Every row gives one point. The window is the flat piece filled in between its corners: a triangle in 3 columns, a solid with four corners in 4, and so on. A path goes straight from each point to the next, and from the last back to the first. After which points does the path pass through the window?
In the rows, 128 means zero.

Window (4 x 4)
[[ 72 142  46 139]
 [143 142 141 126]
 [110 121 159  89]
 [116  90 126 111]]
Path:
(1): [110 119 161 120]
(2): [ 95  59 178 127]
(3): [149 111 135  86]
(4): [172 122 157 100]
(5): [111 127 180 141]
(6): [116 124 150 147]
(7): [104 164  84  67]
(8): [110 130 129  39]
Through the window after points: 8

Window (8 x 8)
[[137 104 124 151 151 192 209 130]
 [177 120  76 113 144 107 179 181]
 [197  54 172  93  72 166 188 109]
 [132 131  55  65 136 118 152 133]
 [112 163 160  72 137 190  86 158]
 [149 161 147 155 135  89 156  93]
 [ 88 107 176 167  94 127  56 112]
 [143 189  92 203 101 138 118 163]]
Path:
(1): [156 107 119  88 159 143 143 114]
(2): [118 124 140  98  88 121 157 133]
(3): [124 131 103 129  99 103 184 183]
(4): [174 127 108 116 154 135 134 143]
(5): [171 110  86 132 154 146  89 145]
(6): [102 127 151 103  90 148 161 140]
(7): [ 87 159 156 149  84 123 180 166]
(8): [147 145 110 176 116 137  89 132]
(9): [169 139 125 163 149 136 120 109]
(10): [124 153 161 108 104  90 186 114]
(11): [141 156 123 104  82  73 176 161]
(12): [129 121 144 163 146 146 102  94]
(13): [210 128 123 163 140 173 104 100]
(14): [ 82 163 116 135 139 115 154 162]
(15): [111 121 156  95  60  94 170 145]
(16): [175 132 117 114 145 164  86 117]
Through the window after points: 3, 7, 9, 11

Window (9 x 9)
[[136  97  80 177 151 105  88 157  92]
 [150 140 135 173  89 164 146 139 130]
 [111 153 121 195 143 130 145 191 113]
 [110 186 148 117  57 146 145 136 130]
 [179 158 119 143 117  82 102  96 178]
 [136 178 132  94  76 172 209 179 122]
 [132  93  98 212 114  76 124 185 121]
 [192 146 170 124  97  95  55 125 206]
 [ 73 113 156  92 131 163 186  94 124]]
Path:
(1): [100 155 104 128  95 147 127 151 154]
(2): [125 110 155 160 134 127 157 151  97]
(3): [166 146 171 126 117 101 144 119 101]
(4): [ 89 147  76 154 105 128 100 164 184]
(5): [ 77 135 115 176 113 174 135 187 152]
(6): [148 133 134 142 107 101 148 148  92]
(7): [137 132 191 118 106 128 167 114 102]
(8): [ 79 174 100 118  79 162 142 140 157]
(9): [103 165  61 185  92 120 137 183 175]
(10): [146 133 147 162 128 115 129 156 118]
(11): [150 158 146 135  91 128 161 166 102]
(12): [131 157 123 125  88 174 175 149 147]
Through the window after points: 7, 9, 11

Window (11 x 11)
[[180 111 184 154 114 137 138 155  88 158 166]
 [ 50 184 109 152 161  26 152  93  90 134 140]
 [105  79 165 175 142 156 147  58  90  97  71]
 [ 96 105 198 111 201  95 156 103  87 115  79]
 [136 149  72 178 173 140 144 172 135 171 139]
 [118 154  83 166  63  65 162 175 111 147 113]
 [120  88 146 121  73  72  89 115 179  67 124]
 [102 109 146 145  73 135 187 158 102 134 145]
 [120 144  76  97 135  69  96  96  61  87 126]
 [173 138 112 137 139 108 165 136 163 132 139]
 [135 184 118 119 170 128 107 120 175  71  70]]
Path:
(1): [129 126 134 160 141  96 146 133 129  56 109]
(2): [142 118 139 203 128  89 130 158 130  71 124]
(3): [102 135 136 118 129 119 139 107 110 127  99]
(4): [116 137 127  94 122  98  99  90 135 144 124]
(5): [150 133 114 167 166  88 150 147 105  59 104]
(6): [120 129 115 145 154  82 134 145  94  97 131]
(7): [124 130 136  96 100 131 144  82 105 152 111]
(8): [115 141 122 106 126 137  90  92 159 166  94]
Through the window after points: 6, 8

Window (14 x 14)
[[145  95  51 196 160 128  66  70 205 132  92  52 126 165]
 [ 81 158  25 170 164 142  70 208 244 138 115 117  76 132]
 [128 175 149  80 175  96 194 224  80 152 171 149  94 190]
 [167 104 110  34 131  76  86 160  93  87 111 158 116 105]
 [126 161 110 165 113  96 133 196 131 105  89 165 123 105]
 [101 100 122 160 113 111 106 122 167 161 121 146  91 183]
 [108 105  88 111 164 141 127 104 109 170  53 109 136 174]
 [ 97 134  94 120 100 157 143 127 137  92 113 135 129 135]
 [145 173 148  93 106 142 166 195 109 118  69  81  78 109]
 [111  63 133 160 183 120 144 138 162 113 119 168 111 145]
 [111 175 156 150 158 149 121 128 125 119  85 136  93 188]
 [143 109 106 123 153 177  97 169 126 171 141 176 135 173]
 [ 78 155 160 152 171 116 133  93 173 197 200 146 104 120]
 [105  85 131 117 135 121  40 185 145 118 111 141 186 178]]
Path:
(1): [ 95 131 131 154 133 134  97 162 114 125 137 135  89 133]
(2): [137 139 100 109 170 119 138 173 211 154 121 140 133 160]
(3): [117 137 121 115 129 119 130 145 163 119  95 135 114 151]
(4): [ 96 134 113 166 159 117  93 161 109 128 118 115 102 133]
(5): [ 91 115 116 164 142 136 102 139 109 139 118 131  94 142]
(6): [126 136 111 131 141 112 127 144 173 115 107 128 124 140]
(7): [142 133 130  83 125 111 136 116 185 105 104 165 145 152]
(8): [ 76 143 112 217 170 172  97 202 104 175 118 100  77 176]
(9): [103  89 106 151 143 119  83 142 124 112 126 106  99 152]
(10): [150 154 103 142 156 141 140 122 192 161  96 116 130 148]
(11): [137 152 119 113 156  94 144 168 177 131  76 145 117 169]
(12): [122 139 120 112 134 149 122 174  98 123 117 107 112 118]
Through the window after points: 9

Window (14 x 14)
[[ 78 125 134 157 131 160 160 154  88 159  84 137 120  98]
 [131 115  95 132  59  62 149 151 129  79 137  94 166 131]
 [134 130 110 138 130 116  61 208 150 153 102 124 103 186]
 [175 170  35  93 124 151  74 146 144  91 135 195 160 120]
 [ 65 151 154  94 139 136 114  56 154 149 100 143 170 140]
 [139 116 192 162 205  92  64 133 161 100 120 152 184  43]
 [136  57  55 151  85 135 180 148 120 196 165 202 114 180]
 [139 171 120 134 141 112 142 119 130 144 143  89  93 144]
 [ 77 105 156  64 249  62 230  94 118 133 192 173 128 102]
 [145 134  87 108 127 199 104 148 161  85 140 147 117 147]
 [147 133 109 100 142 157  51 160 115 136 170 120 143 133]
 [ 61 145 112 173 101 159  62 140 122 150 128 144  86 159]
 [127 135 158 181 174 134  93 134  90  86  99 143 176 123]
 [117 120  71 140 176  93  69 151 172 136 136  77 152 147]]
Path:
(1): [131 109 109 123 146 140  79 115 128 125 115 137 121 123]
(2): [ 77 156 111 128 124 111 144 175 150 125 159 144 195 145]
(3): [ 96 159 132 210 130 147 120 208 153 111 144 146 159 156]
(4): [108 115 117 124 139 135  85  98  94 141 106 142 112 126]
(5): [131 107  91 114 131 143  73 101 116 118 108  96 120 120]
(6): [106 171 149 146 120  76 161 204 170 143 151 183 167 173]
(7): [ 71 174 146 126 112 151 131 154 186 156 142 107 189 119]
(8): [133 122 112 126 159 112 123 106  95 129 120 138  94 138]
(9): [123 111 123 112 167 125 113 116 112  97 117  93 108 125]
(10): [114 166 130 126 153 136 100 163 151 133 146 167 159 130]
(11): [123 145 110 145 142 120 110 141 137 126 141 139 175 122]
(12): [184  89 138  90 163 107  28 132 166  93 137 148  60 126]
(13): [140 121 117 130 123 110  78 121  95 117  95 116 134 120]
(14): [106 153  78 165 151 189 118 208 202 156 192 159 149 178]
(15): [ 95 160 133 109 154 137 113 146 141 122 137 137 158 126]
(16): [116 124 123 132 152 117 108 112 127 127 109 137 125 132]
Through the window after points: 3, 5, 7

Window (14 x 14)
[[133 117 125 193  82 123 146 180 161 112 146 109 123 155]
 [116 162 156  67 174 118  79 154 128 178 129 110 197 143]
 [190  77 138 115 124 187 166 156 126 165 117 144  66 195]
 [155  85 134 126 147 126  97 103 122 117 115 179 130 119]
 [176 192 137  91 157 119 135 103 118 169 123  96 123 130]
 [ 75  95  98 107 133 118  61 183 122 117  98 142 134  86]
 [218  66 183  94 154  84  61 161 111 119 111 117  34 200]
 [131 118 157  64 125 148 175 106 170  93  78 135 157  94]
 [166 125 172 165 138 182 116 148 104 150 104 118 121 103]
 [140 110 152 151 161 186  92  45 147 102 154  93  93 153]
 [137 206 163 161 159 119  78 163 111 100  51 125 132 150]
 [121 171 187 166 134 141 156  80  90 217  94  74 146 179]
 [153 139 214  94 107 134 189  45 143 108 167 168  49 143]
 [135  97 128  54  96 127  91 147  78 142 127 117 167 167]]
Path:
(1): [151 171 149 108  94 145 102 107 131 161  79 134 108 142]
(2): [136  55 144 135 206 123 121 167 101 118 148  80 150 160]
(3): [135 146 118 113 166 127 142 132  71  96 130 137 123 131]
(4): [161 114 169 133 120 150  74 163 166 181  72  97 136 167]
(5): [143 153 172 110 113 141 104 122 154 143 118 129 125 119]
(6): [125 124 124 135 143 150 156 121 110 135 125 114 143 158]
(7): [155  95 157 103 183 106 149 128 127 113 127 143 124 128]
(8): [157 124 134 142  81 193  85  98 124 160 112 141  93 168]
(9): [186 150 176 126 102 136 110 105 172 134 106 145  66 133]
(10): [125 121 173  93 147 132 159 101 111 104 128 134 122 144]
(11): [137 115 161 119 144 113 125 140 107 121 114 116 136 147]
(12): [174 136 131 132 114 166  70 123 182 172 143 146  90 151]
Through the window after points: 7, 9, 11

Window (14 x 14)
[[201 222 182  80 107 129 127 214  13  69 142 125 124 179]
 [108 118  55 129 103  88  95 115  79 188 137  35 153 168]
 [122 157 156 124 139 127 172 102  97 128 157 152 148 137]
 [161 184 134 170 210 154 171 146 194 164 117 113 139 105]
 [126 121 170 128 170  97 145 111 148  99 141 131 146 103]
 [107 119 167 153 108 164 114  84  77 147  50  98  85 107]
 [139 155 150 129  90 122  93 138 100 100 134 163 100  96]
 [107 163 118 104 118 144  96 101  84 118 165  73 155 116]
 [ 85 119 150 134 194 128  89 113  76 105 142 151 120 158]
 [135 157 108 123 123 108 140 111  92 113 129  98  69 141]
 [173 107 127  91 118 137 161 136  70 123 147 134 107 119]
 [181 128 105 116  89 137 146 130 146 102 121 123 105 159]
 [167 149 136 183 128 148 171 179 150  79 148 135 122 102]
 [ 59 162 164 131  85 145  99 174 181  99 149 117  45 109]]
Path:
(1): [ 99 177 110 134 108 123 124 163  79  76  73 127 154 167]
(2): [147 129 158 117 145 137 128 120 111 134 172 108  94 124]
(3): [153 171 156 160 136 122 103 135 103 111 203 101 127 135]
(4): [ 81 124 120  55  96 142 138 122 102 123  36 136  96 114]
(5): [100 122 103  86 132 113 147 130 102 129  63 155 165 122]
(6): [165 166 159 139 127 145 117 130  96 105 202  78 103 126]
(7): [187 118 184 112 105 129 154  72 105 116 193  83  84 155]
(8): [117 142 111 130 134 136 129 150  96 120  94 140 119 116]
Through the window after points: 5, 7

Window (14 x 14)
[[ 23 166 189 126  85 177 162  99  96 113 213 110 164  94]
 [ 92 109 125 130  99 157 169 179 193 119 121 149 141 155]
 [103  89  72 120 196 165 110 183 134 113  73 169 148 105]
 [ 85  57  87 171 179 117 129 174 150 182  86 229 113 161]
 [145 104 171 137  94  81  99 100 135 114 105  95 186 142]
 [178 150 117 132  51 158 127 148  89 107 121  98 103 153]
 [126  79 137 154 116 139 197 127 153 164 163 171 176 100]
 [134 161 188 120  59 118 184 128 134 105  56  75  81  96]
 [118 166 147 159 118  73 183 178 145 111  91 171 114 110]
 [ 55 131 103  87 179 161 133 217 102 104 175  33 110 154]
 [138  54 109 149  91  94 160 148  77  67 114 151 132 133]
 [133 125 156 139 135 149 110  88 158  91 141 118 116 124]
 [ 88 133 147 125 109 152  91 174 142 116 142 117  91  70]
 [106 134  54 100 138  61  80 130 129  89  67  97  86  96]]
Path:
(1): [122 117 129  86 141 127 155 141 127 103 128 134 126 114]
(2): [112 111 119 200  90 120 108 136 120 125  93 123 119 118]
(3): [108 129 152 166  96 129 152 132 139 113 102 109 137 123]
(4): [123 120 154 104  99 109 138 130 120 109 110 115 124 116]
(5): [116 113 146 101 114 135 142 133 133 106 136 139 123 126]
(6): [123 131  97 224 160 158  97 127 146 117  99  94 129 112]
(7): [124 130 134 212 120 148 133 158 153 103  93 116 114 124]
(8): [107 120 118 100 120 135 145 147 129 119 125 146 113 124]
Through the window after points: 3, 5

Window (14 x 14)
[[119  67 109  63 188  71 114 103  79  55 115 148 181 167]
 [123 146 189 109  67 131 129 157 169 145 121 102 109 157]
 [ 71 120 167 112  68  96  94 138 117 144 146 139 136 121]
 [126 111 107 147  99 171 107 161 186  90 172 103 109 155]
 [164  83 157 170  79  71 185 152 117 162 122 115 153  84]
 [120  91 142  54 105 192 111 166 129 149 204 166 127 104]
 [168 125 213 157 134 130  67 107 105 125 130 159 156 106]
 [164  92 146 193 124 181 158 157  34 126 163  64 192 194]
 [109  96 115  87 173 165  90 134 158 133 178  92 133 119]
 [136  70  89 123 151 133  79  89  89 125  84 127 143 183]
 [118 173 108 110  95 185 121  92 139 162 173 139 129 129]
 [156  40 194 167  99 141 156 101 121 100 168  83 150 134]
 [120 131 108 134 134 189 174 148 146 155 227 111  32 110]
 [114 128 168 208 115 223 148 125 135 148 124 122 143 143]]
Path:
(1): [125 113 120 100 120 172 120 148 114 105 155  94 109 102]
(2): [126  77 165 139 135 132 108  94 156 171 172 152 174 176]
(3): [124 106 146 148 123 160 140 140 155 142 186 131 116 147]
(4): [123 126 141 126 101 163 135 139 116 126 163  98 108 113]
(5): [122 136 137  89  79 159 137 138  85 124 144  96 122 104]
(6): [133 104 163 144 128 148 125 135 137 143 150 123 141 161]
(7): [141  59 133 136 118 130 142 129 128 200 177 151 145 186]
(8): [138 124 179 150  95 142 139 125 120  55 115  66 122  73]
(9): [142  96 147  98 105 178 114  92 117  87 149  86 146  92]
(10): [122  98 148 146 119 139 121 148 130 152 150 140 147 161]
(11): [127 104 156 185 118 162 129 127 148 169 173 141 139 162]
(12): [132 136 142  73  92 142 137 145 101  99 121  78 113 119]
Through the window after points: 1, 7, 11

Window (14 x 14)
[[141  88 151 163 145 148 155 202 110 102  98 145  94 178]
 [ 84 166 146 191 115 122 134  68 145 176  61 123  96 136]
 [ 92 215 195 144 109 114 143 134 116 156 122 126 144 115]
 [ 97 187 142 147 151  84 175 165 143 108 120 119  79  78]
 [185 140 111 100 146 105 133 192 148 115 102 112 105 172]
 [110 142 135 116 126 149  93 182 134 116 141 146  60 165]
 [110 202 109 179 133 184 164  62  71 139 180 161 140  78]
 [113 189 195 114  97  81 113  87 138  63  88 127 113 108]
 [108 134 158 152 124 185 189  31 120 168 205 116 127 109]
 [151 130 126 131 102 166 154 211 173 120  97 164  96 121]
 [112 127 118 194  89 145 127  90  78 172 213 149 144  59]
 [161  94 145 143 183 196  89 182 164 105 130 104 121 146]
 [108 127 106 130 116 142 120 214 169  61 123 103 134 178]
 [ 73 137 155  86 138 126 132 104 117 134  62 113 125 115]]
Path:
(1): [130 161 168 120  97 165 180 153 107 131 127  67  90 101]
(2): [102 125 129 156 156 115 104 127 128 114 128 197 146 145]
(3): [116 174 150 124 188 115 140 130 163 123 100 154 154 155]
(4): [108 148 132 163  84 130 137 164 116 115 115 107  68  94]
(5): [121 159 136 133 124 137 133 127  94 142 141  82  91  95]
(6): [ 89 159 156 161 126 127 135 111 145 127 126 165 129 140]
(7): [116 158 131 142 154 103 137 113 161 152 150 198 113 165]
(8): [101 142 150 138  90 173 115 180 114  99  77  62  89 115]
(9): [109 159 151 167 119 160 142 130  91 138 151  86  93 131]
(10): [141 146 137 128 145 120 137 143 149 123 108 165 121 113]
(11): [ 91 137 146 129 200 113 169  99 155 108 119 172 152 141]
(12): [135 192 168 153  58 149 118 155 108 139 139  78  80  90]
Through the window after points: 7, 11

Window (14 x 14)
[[ 77 177 117 121 126 105 182 123 144  95 121 106 110  85]
 [ 76 119  99 145 150 100 163 197 143 158 167  85 134 115]
 [ 88  99 107 200 118 105 146  52 166 106 152 105 110 108]
 [ 97 106 160 166 124 155 118 104  98 170  73 109 129  92]
 [102 110 108 124 114 148 200 128 140 136 195 112  93  82]
 [162 119  88 172 126 133 139  89 143 183 147 125 145 198]
 [160 138 134 229 117  93 154 172 132 140 114 101 103 117]
 [100 118 127 125 158 140 113 189  94  91 211 131 133 124]
 [123  90 114 123 103  82 124 184  68  78 149 160 167  67]
 [120 119 145 159 168 169 133 133 180 107 154 151 178 106]
 [141  86 219  69 245 140 157  56  77 130  97 108 159 187]
 [123  83 152 159  66 156 125  47 227 125 128 144 103 137]
 [161 158 109 133 141  60 143  76 179 133 206  94 110 118]
 [146  92  69 134 128 104 137 110 116 142 103 104  71 106]]
Path:
(1): [ 87 107 140 158 170 121 145  97 158 145 156 153 122  94]
(2): [119 131 127 143 160 115 156 104 126 157 132 145 118 125]
(3): [118  99 135 157 126 125 120 106 136 101 128  80 139 129]
(4): [116 102 100 127 131 118 151 123 135  83 148  63 118 129]
(5): [129 145 148 175 128 112 150 111 156 174 122 177 139  94]
(6): [117 114 121 150 138  87 163 107 140 162 150 149  97 105]
(7): [133 137 128 165 119 147 145 146 137 102 142  78 135 125]
(8): [148 122 120 141  85 128 126  98 187 145 106  56 164 118]
(9): [ 89  99 129 191 164 108 178 118 109 119 176 203  61 118]
(10): [119  93 149 144 162  86 130 116 125 146 148 135 121 128]
(11): [136 138 113 156 120 231 169 126 118  91 130  60 149 129]
(12): [119 125 153 166 118 159 138 134 138  64 165  82 170  96]
(13): [100 115 106 150 159  79 157  94 154 178 135 157  89 136]
(14): [140 100 124 154 159 109 127 126 200 132 156 232 121 103]
(15): [112  99 118 135  74 132 145 100  99 115 120  45 115 120]
(16): [186 146 116 113 103 128 149 148 111  98 135  40 154 166]
Through the window after points: 6, 14, 16

Window (14 x 14)
[[134 160 120 135 101 103 169 143  87 106 110 144 173  78]
 [113  95 128  81 106  82 113 173 106 128  97 165  83 114]
 [130  79 118 143  69  90  78 114 186 157 104 123 188  77]
 [148  63  90 107 146 116 134  62 161 132 139 120 153  98]
 [159 140 159 132 191 146 123 120 116  83 171 185 200  99]
 [132  86 149 148 191 127 114 132 147 124 177  90  97 113]
 [145  88 116  52 113 124  72 134 102  72 138  75  82 105]
 [142 194  85 100 156 121 134 129 149 114 196 171 140 109]
 [137 130 130 126 151  77 106  89  97  92 121 108 135 117]
 [212 173 164 167 158 194  83 176 156 136 105 142 142 155]
 [ 84 119  94 118 135 137 148 120 136 118 186 170 110 181]
 [ 77 127 129  60 156  99 145 186  68 152  93 114 135 177]
 [139 173 162  90 168 166 153  64 103 112 216 148 107 120]
 [ 74 135 144  58 134 106 180 119 145  93 131 145 120 117]]
Path:
(1): [163 102 159  91 131 102 162 140 119 128 165 120 124 133]
(2): [146 116 139  85  80  69 117 113 144 104 155 121 139 158]
(3): [118  70  79 113 203 173 122 116 114 136 105 135 108  47]
(4): [ 88 183 103 115 186 185 114 116 101 121 113 115 112 121]
(5): [162  99 142 101 127  88 139 146 132 103 179 157 124 146]
(6): [156 100 160 113 148  85 160 120 127 118 221 134 139 167]
(7): [121 152 101 108 142 120  95 122 113 101  96 133 125  83]
(8): [120 151 103 137 165 145  54 113 139  94 117 131 142  82]
Through the window after points: 2, 6
